Each point is reached from the start by the listed moves, each made once or not at all, plus a little noise. Is the number of moves made odd or even? Then give how often each move was made.

Moves:
(1): [ 45  -1 -31 -40]
(2): [-27   0  46 -45]
Start: [ 11  -2  -9 -23]
Points:
[-17  -3  34 -65] -> odd (0, 1)
[  31   -2    5 -111] -> even (1, 1)
[ 55  -1 -38 -61] -> odd (1, 0)
[ 10  -1  -8 -23] -> even (0, 0)

Moves:
(1): [ 31   5  10  -1   2 -27   1  -3   9  -4  12  12 -14   2]
(2): [ -7  18   3  -4  21   1   2   0  16  13 -14   9   3  24]
(3): [-13  -4  28   6 -18   0  -5  10  16   5  -4 -11  -7  20]
(4): [ -1 -13  -3  17 -17 -17  -1 -33 -20   9 -16  -5 -11   6]
(5): [  4 -22  -6  24  21  -3   2   9  -5  11 -12   0  19   6]
(6): [ -6  15  11  -3   3  13 -34  -1 -15   1   7 -22   1   2]
(7): [  4   7   0   9   3   6  21 -19   1 -36 -17 -10   2  22]
(8): [-13  -2  -1  -5   4 -16  -2  13 -13   8  -8  -5 -12  11]
(9): [ 27   6 -22  -5 -19  21  -5  32   6  20  11   6   1  37]
(10): [ 26   1  25  -2   1  19   5   5  -5   3 -16 -13   0  -2]
(11): [-11  -8 -13  15  -6  17  25  -4  -1  -4  28  -4 -14   5]
Start: [ -3 -12  -3   1   5  11  12   8  -4 -16  27 -21 -12  17]
Points:
[  7  13 -18  -2  -6  33  -7  29 -23 -27  20 -50 -20  87] -> even (0, 0, 0, 0, 0, 1, 1, 1, 1, 0, 0)
[ 53   1   5  27 -24  30  22  -5 -42 -19  28 -63 -61  96] -> even (1, 0, 0, 1, 0, 1, 1, 1, 1, 1, 1)
[ 58  -4 -10  29  29  27  61  39   7  -5  10 -27 -32 121] -> even (1, 1, 0, 0, 1, 0, 1, 1, 1, 1, 1)
[-25  11  34  25  -2  14  -4 -38  -6 -27 -17 -59 -26  91] -> odd (0, 1, 1, 1, 0, 1, 1, 0, 0, 0, 0)
[-28 -22  29  32  17  10  -4  19 -20 -28  -9 -70 -10  78] -> odd (0, 0, 1, 0, 1, 1, 1, 1, 0, 0, 0)
[ 48  15  -5  -7 -12  19 -25  36  -5   1  55 -28 -24  55] -> odd (1, 0, 0, 0, 0, 1, 0, 0, 1, 0, 0)
[ 17  15  61  13  11  33   5  14  16  -1  39 -51 -44  65] -> even (1, 1, 1, 0, 0, 1, 0, 0, 0, 1, 1)

Moves:
(1): [ -2 -21 -18  49   0  -9   0  -8 -17 -17   3  -2  -9  -5   1 -20  -5  17
  13 -16   3  16   1 -17 -10 -23]
(2): [ -2   4  -5   1   8   1   6  15  -5  12  -4  -6  -5   1 -19  22   0  11
   6   0  -7   2 -13  -7   2  14]
(3): [-28  25   2   4   4   7  -5  -6  31   7   5  -1  -9  -9 -15   1  -6  -9
   7 -28 -22   3  -1 -30 -11  -6]
(4): [ 27   3   9  23  10  26  15   9  -3  12  27  -4  10  11   7   1 -20 -15
  12  -2   4   1  28   0  -3 -16]
(5): [ 19  -8  -5  -3 -13  15 -10   3 -10 -17  14 -14  13   8  -2 -27   5  24
   8   0  42  -7  20   6   5 -16]
(6): [-13   6 -17  21  -9  19   0  -6 -21 -11 -23  -1 -10   6  -9  13  -3   1
  14  -6   8   9   8   7  15  12]
(7): [  2   1   3 -12   3  11  -9  14  -7 -23   5   4  22   8   2 -22  -7 -11
   7  -3  12  -2  -5   4   2   2]
(8): [ 10  18   3  39   0  34   9  35  17  23  -7  10 -14   2 -27  14  -4  33
  15  43  24  -9 -18   0  36  -3]
(9): [ 14  -4 -17 -21  10  -5  -7  -7  -2  -4   6  -3   0  -6  -5 -25 -10  -4
 -20 -19   2  11   1  14 -19   3]
(10): [  0  22  -4  -1   6 -19   6   6  13  20  12  24  -2  12 -16  -5   0 -10
 -11 -17   5   5  17 -10 -23 -21]
(11): [  0   1  -1  -3   1   8  -5   7  12  17  -9   5  17 -16 -17  -6   9   6
   2  -9  10   2  11  11  -7  12]
(12): [ 22  30  34  16 -14  -5 -10 -13  16   0  30   9  -8  37  -8  22 -17  -3
  -7 -10  19  -1 -19 -16  13  27]
(13): [ -3   0 -10  -9  -1 -19 -32  -4  -7 -16 -14  -9   1 -22  36 -21  14   7
   9   8  -1  -8   3 -12   9   8]
(14): [  6  23  14  -5 -14  -7  -6  14  19 -13   4   2   1  26 -10 -16  -9  -5
  -9  12  12  15  41  -3 -23 -11]
(15): [ -7   6  16  -1 -22   4  -5  -8 -28  13   3   2 -12  -5   9  11 -23 -17
 -16   1 -22   0   7   7 -12 -13]
(16): [ -6  10 -22 -15 -18  15   4   6  14 -17 -25 -18  25  14   6 -11 -17  -4
  -8 -14  16  -5  -2   5 -12  10]
(17): [  0  29  -1  -2 -26 -14   3 -12   2 -18  10  -3  -9 -14   6 -21  -3 -13
   6   8  -1  -7  34  -6 -40   1]
(18): [ 12   4   9   3  23 -34  17 -28  -9   2 -30 -10 -12 -38  14  -7  22  31
 -16 -15  -9   2   2  18 -11 -12]
(19): [ -7  10  -5  -9   6  -4  12   2   0  15 -18  22 -15 -16  -5  19  -2 -12
  12 -24   5  28  -5  -5 -34 -15]
(20): [ 36  12   5   0  -1   7   7 -26 -20   3  16  -4  32   7   1   9  -1 -28
  13  10  -3   8  -2  10  -6 -16]
(21): [-10 -14  -4  13  -2 -18   3  15   3  13  21 -15 -13  -3 -16  -4 -27   0
 -10   5  13   5  12  20   3 -21]
(22): [  2  -1  -7  10   0   4   1   8   3   2 -18  -4  -5 -17 -12  -1  11  -7
   1  -8   4  -1  14   1 -14 -13]
(23): [  5  -2  -2   9  14  -9  -5  -7  11 -10 -26  30  -2   7  -4   6  -3  19
  35  -6  -2 -18  -4 -19   7 -16]
(24): [ 10   1   2  -3  -6  14  -2  -3  -6  -6  -6 -14   3   5  14  -9  13  -5
  15   4  -5  -3  -9  15  -2  11]
Start: [  9 -26  -6 -16  21 -12 -15   3  -1  -4  16  -1  32 -16  25  21 -24   9
  14   9   8  -3 -14  18   4  21]
Points:
[  63   73   21    1    8  -60  -43  -18   48   -4   61  -20    2  -64
    9  -66  -65   19    4  -70   82   42  107   13 -116  -19] -> even (0, 0, 1, 1, 1, 0, 0, 0, 1, 0, 1, 1, 1, 1, 0, 0, 1, 1, 1, 0, 1, 0, 0, 0)
[ 74 100  40 114 -29  29 -23  29  50  18  75  37   5  41 -58 -10 -87  40
  90  -7  65  -7  84 -56 -69 -40] -> even (1, 1, 1, 1, 1, 0, 0, 1, 0, 1, 1, 1, 0, 1, 1, 0, 1, 0, 0, 0, 0, 0, 1, 1)
[  -4   99  -50  -17   13  -77    0   38   76   23  -26   -3  -25  -70
  -25  -34  -68   33   -6  -27   44   43   57    2 -121  -33] -> even (0, 1, 1, 0, 0, 0, 0, 1, 1, 1, 0, 0, 1, 1, 0, 1, 1, 1, 1, 0, 1, 0, 0, 0)
[ 21  75  19  44 -40 -39 -14 -37  -2  -1  27 -34 -33 -34 -13 -10 -60  -5
   3 -60  41   3  75  29 -74 -28] -> odd (0, 0, 1, 0, 1, 1, 0, 0, 0, 1, 0, 1, 0, 0, 1, 0, 1, 1, 0, 0, 1, 1, 0, 1)

Moves:
(1): [-10 -11  -2  -6   3  -4   7   0   4  -5   3   3   0  -2  -3  -6   4   7
   3  -6  10   1  11  -1   0  -6]
(2): [  6 -15  18   3  19  27  22  -5  -4  15 -11  -6 -10   3  -2   3 -12   3
   1  18 -18   9   0   1  -5  -1]
(3): [  4   5   3 -22  -1   5  -5  16  -5  27 -22  -2   4   1   6  -1   7  -7
  -8 -11  -4   0 -14  -7  13  -4]
(4): [ -1 -11  -9  -6   3  -4 -12   4  19  -3   4 -19   3   0 -18   3  -5   8
  -7 -10  14   4  -3  -5   0  -6]
(5): [  8   5  -2   2  17 -14  -3   5  -8  11  14  -7   7 -21 -20   6   1   3
   5   1  -3  -5   4   1 -19 -17]
(6): [  5   2   5  11  33  -6  11   5  12  14   2  12   2 -10  12   0  -3 -34
  -5   7   3  17  17   7   0  -1]
(7): [ -1   3   8   3  24  -5  13   5  -6  10  -4 -10 -10   3 -14   3  -7  -7
  11 -12 -11   6  -5  -9   1  -5]
(8): [  6 -10   9 -14  19   9   7   3  -3  15  15   1   6 -13 -17  10 -18   0
  -2  -1   1   7  -3   0   1   5]
(9): [-15  -7  -9   9 -17 -15  -6  -3  -6   1  -5  -2   1   3  -1 -10   7 -12
  -1   7  -2  11  -1   3  -2  10]
(10): [ -3  -5   1   4 -29   3 -17  -2  -6 -13 -19   0   8  19   2 -30   7   2
  -2   8  -4 -12  -6  15  11  10]
(11): [-19  -5 -19  -9  10  11 -12   6  -1   2 -20  10  13  22  -1 -23   3  10
  13   1   7  10 -18  -3  16  15]
(12): [  0  -4 -10   9  25 -15  10   5 -10  16   5   3   4  -1   1   3 -15  -1
  -7   8  -3  -3  -2  11   1   8]
(13): [  1  -9 -14 -21  14   0 -14   1   6 -18   8 -13  15  15 -16 -13  -6   5
 -14 -15   0  -3 -11 -17   6   8]
(14): [ -1 -13  -6 -11 -20 -21  -9 -17  18   4  -4  -4   0  -6 -18  13  -4  -8
   4   1 -19   0  14   7   2 -12]
(15): [ -5   2  -5  -3  16   1 -13  -6  -1  -5  -3   5  -2   1 -11  -8  -5   8
 -10 -11  11  -2   8 -11  -3  -2]
(16): [ -3  19 -14  24  12  19  -8  15  -6  30   5  19  19  10 -10 -21  28  -2
  -8 -16   1   7   2  -2 -13  13]
(17): [-12  -4   4   6   9  -7   2  15  14   9  -1  17  10   6  -6  -2  -1   9
   4  11  -9  -5  -9 -11   8  13]
(18): [-13  11   2   3  -1   9   0  -4  -6   6   7  -8   4  -3   2 -13   1  10
   1  -9  -7  -5   7  -4  -5  -9]
(19): [ -7  -7  -1   6   3  12   8   3  -7  -3   0  -5   3  -8 -17  -9  10  32
   3  -1 -10  18   8  -9  24  14]
(20): [ -2   0  -8  19  -7  11   0   4  -5   3   2  10  19   0 -21 -28 -11   6
  -9 -10 -13   4  -5  -5  -3   5]
(21): [  6   6  10  -9  -7  -4  -1  -4   7   5   3 -14   2   4   8  -7  13  24
   6  -4   6   8  -2  -8   1 -10]
(22): [-11   6   0   5  15  16 -11   3 -16   2 -10   1  15  20  -4   5   6   7
  -6   4  15  -2  -6   6  -4  -7]
(23): [ -2   2   2  -2  14   6  10   6   0  10   9   7 -11   8  -3  -7 -11  -7
   0   5  -1   4   6   0   4 -15]
(24): [  3  -8   5  -3 -15   1 -20  15 -11  14   3   5  10   6   7   2  -5   5
  -2  -6 -13  -6 -10   5  -5   4]
Start: [ 11  -1 -11  10 -30 -19   4   8  15   4 -12   4 -17 -13  12  13  14   6
  -2  10  19 -29  -8  17  12  20]
Points:
[ -9 -23 -37  14  36 -13   1  43  -3 121   2  10  60 -20 -87 -39  -6  16
 -38  -7 -53 -12 -26  -4  -6  35] -> even (0, 1, 1, 0, 1, 0, 0, 1, 1, 0, 0, 1, 1, 1, 0, 1, 1, 1, 0, 1, 0, 0, 0, 0)
[-29 -47 -35 -29  49  34 -23   8  24  -2 -36 -32  23  46 -48 -37  19 109
 -12 -14  54  15 -21 -31  50  23] -> odd (1, 1, 0, 1, 0, 0, 0, 0, 0, 0, 1, 0, 1, 0, 1, 0, 0, 0, 1, 0, 1, 1, 0, 0)
[-28  -4 -59  47  96  12  -9  56  -6  96  16  28  69  -7 -67 -47   3  23
 -22 -19  43   6  -1  22 -15  16] -> odd (1, 0, 0, 1, 1, 1, 0, 1, 0, 0, 1, 1, 0, 0, 0, 1, 0, 1, 0, 1, 0, 1, 0, 0)
[  1 -39  13   6  55  10 -21  50 -29  90 -47 -23  15  -6 -61 -10  -4  11
 -29   2   1  14 -19  12  27  21] -> odd (0, 1, 1, 1, 1, 1, 1, 1, 1, 1, 0, 0, 0, 0, 1, 0, 0, 0, 1, 0, 0, 1, 0, 1)
[-64 -57 -71   1 -39 -35 -77  37   8  21 -43 -14  64  60 -55 -59  15  75
 -19  10 -12 -20 -49  10  69  69] -> even (0, 0, 0, 1, 0, 0, 0, 0, 1, 1, 1, 1, 1, 1, 0, 0, 1, 1, 1, 0, 0, 1, 0, 1)
[-26 -22 -52  69  45 -23  -8  56  22  78  -5  40  58   6 -88 -60  21  31
 -28  12  -1  -3  29  31  20  21] -> odd (1, 0, 0, 1, 1, 1, 0, 0, 0, 1, 0, 1, 0, 1, 0, 1, 1, 0, 1, 1, 0, 1, 1, 0)
